Each wall is flat, endless, passes through zero and stands at right angles to its row. A trip goes straight from one point to another. List the walls that it crosses, first one first.

Walls:
(1): .20 -.36 -.20
(2): .12 -.16 -.30
(3): -.18 .14 .05
(4): .45 .02 -.07
(5): .53 -.07 .09
(6): -.07 .01 .25
(7): -.29 .57 .19
(8): .47 .09 .02
Trips:
.18 -.40 .55 to .44 -.42 .23 -> 2
-.10 .20 -.34 to -.33 -.16 -.12 -> 1, 7

Walls:
(1): .18 .11 .24 .37 -.42 .05 .84 -.18 .00
(2): .14 .19 -.27 .08 .10 .03 -.04 -.01 .44
(3): -.01 -.08 -.55 -.14 .13 .22 .29 .34 -.12
(4): -.21 .25 -.30 .24 .01 .19 .28 .52 -.32
(5): -.09 -.06 -.10 -.15 -.25 -.11 .26 -.15 .06
Trips:
-.05 .22 -.10 -.15 .22 .21 -.04 .02 -.12 to .47 .70 -.11 .00 .17 .17 -.21 -.08 -.07 -> 3
-.05 -.35 .19 -.03 -.07 -.19 .09 -.27 .19 to .08 .11 -.04 .00 -.14 -.15 .24 -.27 .02 -> 2
.14 .02 -.29 -.05 -.24 .94 .13 .00 .02 to -.16 -.08 -.13 .10 .21 .48 -.26 .46 .32 -> 5, 1
-.16 -.47 -.30 -.24 -.03 .08 .28 -.42 -.58 to -.10 -.24 -.23 -.04 -.13 -.07 .01 .16 -.11 -> 1

Walls:
(1): -.24 .18 .27 .19 -.20 .13 -.56 -.31 .11 -.37 .45 .50 .00 -.16 -.33 -.16
 .20 -.24
(2): .01 .74 -.13 -.05 -.22 -.15 .10 .20 .00 -.06 -.16 -.30 -.20 .01 -.10 .20
 -.16 -.11
(3): .20 .15 -.21 -.45 -.42 .09 .06 -.07 -.13 .13 .35 -.09 -.09 .01 -.37 -.02
 -.11 .13
(4): .25 .29 .36 -.23 -.43 -.25 -.31 -.09 .24 .49 -.63 -.03 -.10 -.21 .38 .29
 -.34 -.57
(5): .28 -.33 .17 .24 .43 -.29 .71 -.03 -.10 .22 -.49 -.14 .10 -.04 .12 .12
 -.10 .26
Trips:
-.16 .30 -.32 .21 .44 .29 -.06 -.43 .37 -.31 .12 .06 -.40 .28 -.08 -.23
 .69 -.29 to -.11 .21 -.14 .12 -.19 .05 .03 .09 .72 -.05 -.25 .27 .15 .17 .34 -.16
 .32 .20 -> 2, 4
.22 .13 -.28 -.28 -.36 -.03 -.24 .17 .46 -.10 .01 -.33 -.33 -.15 .22
 -.46 -.18 -.16 to .09 -.25 -.17 .11 .51 .09 -.13 -.11 .18 .23 -.13 .49 .17 -.13 -.22 -.19
 .06 .20 -> 1, 2, 3, 4, 5
-.32 .01 -.42 -.07 .00 .01 .15 .13 -.05 .37 -.45 -.16 -.23 .02 -.07 .00
 -.10 .04 to -.01 -.34 -.20 .62 .19 -.50 -.14 -.15 -.14 -.16 .01 -.28 .07 .18 .16 .37
 -.01 .44 -> 3, 4, 2
-.35 .37 .23 .64 .60 -.15 -.40 -.02 -.02 .49 -.15 .80 .36 -.11 -.24 -.05
 .20 .01 to .07 -.05 -.05 .23 -.15 -.20 .13 -.06 .34 -.01 .13 -.33 .12 -.23 -.65 .05
 .39 .18 -> 3, 2
-.27 -.05 -.03 .15 -.11 -.41 -.53 -.32 .49 .32 .30 .01 -.17 -.23 .03
 -.34 .16 .04 to .29 .04 .18 -.22 -.37 -.06 .10 .19 .08 .32 -.47 -.14 -.23 -.23 -.22 .12
 .13 -.03 -> 3, 2, 1, 5
.40 .17 .18 -.12 .20 -.05 .07 -.08 .25 -.14 -.14 -.16 -.13 -.20 -.37
 -.43 -.12 -.17 to -.14 .15 .26 .27 -.51 -.41 -.07 .10 .41 .39 .37 .34 -.22 -.07 .28 .15
 .43 .02 -> 5, 3
-.23 -.12 .18 .16 .11 .26 -.44 -.16 .48 .03 .05 .24 -.31 .19 -.35 -.07
 -.15 .61 to .02 -.08 -.21 .33 -.16 .05 .35 -.36 .20 .13 -.05 -.02 .20 -.32 .32 .09
 -.13 .18 -> 5, 1, 4
